Each point is reached from the start by the listed moves, each made once or not at all, plus a little noise. Say if it took an odd or an even number of moves. Then give how often each move was made.
(in the rows, 128 means zero)

Moves:
(1): [161 148 195]
(2): [ 87 162 139]
Start: [122 106 129]
Points:
[153 133 196] -> odd (1, 0)
[ 83 138 137] -> odd (0, 1)
[127 113 123] -> even (0, 0)

Moves:
(1): [156 113 131 102 112 119 158 143 104 149 137]
(2): [161 153 108  90 162  98 115 152 106 140 130]
(3): [130 135 173 138 124 109 107 154 127 105 144]
(4): [161 145 135 143 129 122 132 121 150 144 148]
(5): [120 117 139 110 148 128 111 139 161 132 154]
(6): [135 150 144 119 143 152 133 149 119 135 141]
(7): [117 145 140 127 131 112 149 129 141 120 126]
(8): [148 137  90 173 135 124 131 187 145 136 123]
(9): [137 149  94 110  96 138 104 133 173 119 131]
(10): [ 91 142 137 119 116 122  97 126 114 175  97]
(11): [109 141 104 115 121 123 126 115 122 135 165]
Start: [137 130 135 131 146 146 140 127 117 117 134]
Points:
[163 196  87  37 175 144  89 173 157 135 215] -> odd (0, 1, 0, 0, 1, 1, 0, 0, 1, 0, 1)
[150 175 135  90 168  93 105 164  87 111 187] -> odd (0, 1, 1, 0, 0, 0, 0, 0, 0, 0, 1)
[160 193  65 122 183  91 152 196 121 135 167] -> even (0, 1, 0, 0, 0, 0, 1, 1, 0, 0, 1)
[193 151 163 152 148 141 156 249 102 132 171] -> even (1, 0, 1, 0, 0, 1, 0, 1, 0, 0, 0)

Moves:
(1): [153 116 121 152 114 142 133 128 122 134 139 127 134 123 112 123 121 132
 130 126 113 126 133 130 129 124]
(2): [118 164 120 138 117 131 130 132 127 134 110  95 142 139 110 124 125 123
 116 127 130 135 116 140 113 129]
(3): [121 119 158 130 121 141 139 154 120 119 128 134 142 131 113 136 138 126
 124 128 142 136 130 128 130 128]
(4): [126 126 124 154 133 123 127 114 116 125 125 117 114 146 140 131 126 128
 135 115 138 128 133 136 139 132]
(5): [133 126 136 129 168 139 121 130 122 123 133 115 118 115  93 119 100 123
 121 129 111 118 133 125 120 139]
(6): [114 121 128 109 121 156 141 111 128 125 129 152 113 127 115 112 121 127
  91 110 123 144 106 149 137 121]
(7): [138 128 124 137 120 123 172 120 129 109 128 116 128 117 111 116 115 136
 139 130 118 121 126 126 114 145]
(8): [125 101 125 136 122 136 136 150 166 112 138 111 148 130 140 124 137  91
 118 153 118 135 144 133 160 157]
(9): [122 136 136 147 129 113 110 142 156 126 121 147 110 115 144 102 128 123
 129 111 145 134 137 119 129 140]
(10): [129 136 129 137 147 121 127 144 133 153 128 139 135 125 147 137 119 144
 147 114 129 119 135 121 119 152]
(11): [120 128 132 126 132 130 134 118 131 116 160 125 131 136 109 119 130 133
 126 126 127 106 121 123 131 152]
(12): [130 153 106 136 130 124 135 131 113 122 131 137 139 126 150 141 120 118
 127 128 132 137 114 136 126 108]
(13): [121 119 124 153 128 130 125 124 134 125 111 116 143 121 142 114 134 156
 117 126 129 105 124 107 127 129]
(14): [142 145 128 126 137 126 125 129 146 113 105 126 138 155 123 118 128 132
 135 138 129 131 115 135 125 134]
(15): [149 142 134 117 121 136 127 130 135 118 128 117 137 122 146 128 128 125
 127 119 126 127 146 123 126 125]
(16): [131 137 126 132 139 146 126 124 153 123 130 130 123 134 127 150 123 126
 143 125 124 140 124 131 126 120]
(17): [136 132 117 138 128 128 120 113 118 120 122 123 122 107 126 117 153 127
 127 131 133 116 126 129 124 145]
(18): [133 131 118 131 132 115 113 128 135 121 135 127 126 127 133 137 133 156
 126 119 122 130 144 135 126 142]
(19): [111 115 146 131 135 139 126 139 124 126 142 126 133 133 134 119 126 132
 153 141 128 138 131 146 124 124]
(20): [131 134 152 134 134 126 126 122 129 132 137 132 117 120 132 134 138 138
 106 154 118 133 119 137 128 128]
(21): [142 105 126 119 129 123 136 128 131 127 132 117 132 128 126 111 131 139
 136 136 149 140 128 126 131 130]
(22): [127 120 143 121 139 114 128 127 128 125 124 117 143 124 129 126 148 124
 133 109 117 144 126 126 140 135]
(23): [135 145 123 136 129 130 136 108 125 133 126 141 145 134 127 125 140 131
 116 127 124 127 156 115 120 132]
(24): [131 119 127 145 131 123 136 122 123 132 130 126 139 124 135 126 124 114
 119 135 139 118 120 154 110 118]
Start: [111 120 125 116 142 123 145 142 119 128 109 125 115 147 131 125 111  96
 126 141 120 155  99 118 119 135]
Points:
[121 164 143 185 179 139 148  82 118  87 138  99 154 140 184 119 170 124
 126 133 111 148 114 120 124 157] -> odd (0, 0, 0, 1, 0, 0, 0, 0, 0, 0, 1, 1, 1, 0, 1, 1, 1, 0, 1, 1, 0, 1, 1, 0)
[132 157 110 183 165 194 187 122 145 116 131 113 155 140  92 124  80  38
  35 175  73 192  84 188 106 131] -> even (1, 1, 0, 0, 1, 1, 0, 1, 0, 0, 0, 1, 0, 0, 0, 1, 0, 0, 0, 1, 0, 0, 1, 1)
[182 149 131 196 195 157 203  85 128  65 123  25 175 165  59  55 109  99
 163 131 107 152 114 166  71 197] -> odd (1, 1, 0, 1, 1, 0, 1, 0, 0, 0, 1, 0, 0, 1, 1, 1, 1, 0, 1, 0, 1, 1, 1, 1)
[119 104 157 173 151 131 148 163 166  44 105  12 202 183 140  66 183 123
 133 143 143 163 121 142 152 235] -> odd (0, 1, 1, 1, 0, 0, 0, 1, 0, 0, 1, 0, 1, 1, 1, 0, 1, 1, 1, 0, 1, 1, 0, 0)
[163  99 143 158 205 132 189 149 175  74  89  55 201 122 139  43 135 122
 159 156  95 140 154  96 113 249] -> even (0, 0, 0, 0, 1, 0, 1, 1, 0, 1, 0, 0, 1, 1, 1, 0, 1, 0, 1, 0, 1, 1, 1, 0)
